Each row of a before or after table is a point. The points were changed in one or more steps. Then noise was added and the rows were shuffled. The steps act on columns, c1 being the first. Write out the steps. A step turns or swaps two columns, mirrors them in a line or flattens them onto one, adds a multiple of one to another, or multiplies or shifts one. Angles are multiples of 10 degrees, from the lower column toward the higher: turns from -170 to 170, lines from 10 to 170 but not 90. Use the fewest steps. Two steps may share a column if one is a turn and the other turns, adds or multiplies; they go together, in the order done. Otherwise the lowest column goes first.

Before (13 x 3):
[[-1.6 -0.5  4.4]
 [-3.1  1.4 -1.7]
 [-1.3 -2.7  3.7]
 [ 2.3 -2.4  4.6]
 [ 3.4 -1.3  0.1]
 [ 2.5  1.6  3.5]
 [ 3.4 -4.4 -0.2]
 [ 1.2  1.5 -3.6]
 [ 1.5  0.2 -4.4]
 [ 3.1  1.4 -3.4]
 [ 3.1 -0.2 -3.2]
 [ 0.9  0.5 10.6]
 [ 1.2  1.2 -3.6]]
After (13 x 3):
[[ 0.9  3.2 -1.8]
 [ 0.3 -7.8  7.3]
 [ 2.0 -2.0  3.1]
 [ 1.4  3.4 -2.7]
 [-0.8 -3.8  0.5]
 [ 1.2 -5.1  2.0]
 [-2.1  2.0  0.1]
 [ 2.4 -1.6 -2.6]
 [-1.0 -3.8  2.4]
 [ 1.2  3.3 -1.5]
 [ 1.8  2.2 -2.3]
 [ 2.6 -0.5 -0.5]
 [ 2.2  2.8 -1.3]]
Steps: multiply c1 by 0.7; multiply c2 by 0.7; turn c2 and c3 by 50 degrees

Before (11 x 4):
[[-3.1  1.0  1.2 -5.7]
 [-1.7 -0.7 -3.1 -0.5]
 [ 0.5 -0.7  3.5  1.3]
 [ 2.0 -1.2  3.9 -6.0]
 [ 3.8 -5.3  1.3  0.6]
 [-0.3 -4.2  0.4 -5.3]
 [ 2.9  2.6 -3.9  0.1]
 [-3.6  1.8  0.7 -1.2]
 [ 2.5 -2.3  4.3  1.3]
 [-3.1  0.4 -4.4 -1.5]
 [ 4.3  1.6 -1.2  2.2]]
After (11 x 4):
[[ -1.5  -0.8  -2.0   1.0]
 [  3.3   2.2  -5.2   1.4]
 [ -4.7   2.0  -7.0  -0.8]
 [ -2.4   3.6 -10.1  -1.6]
 [  3.7  -5.3  -4.8  -4.6]
 [ -2.4  -2.8  -1.8  -0.9]
 [  1.8  -0.9  -8.4   0.2]
 [  3.4   0.0 -10.3   0.8]
 [  5.9   2.2  -4.5  -2.2]
 [ -3.2  -6.9  -5.2  -2.7]
 [  2.0  -1.3  -2.2  -5.8]]
Steps: mirror c1 and c4 in the line at 110 degrees; multiply c2 by 1.3; shift c3 by -6.0
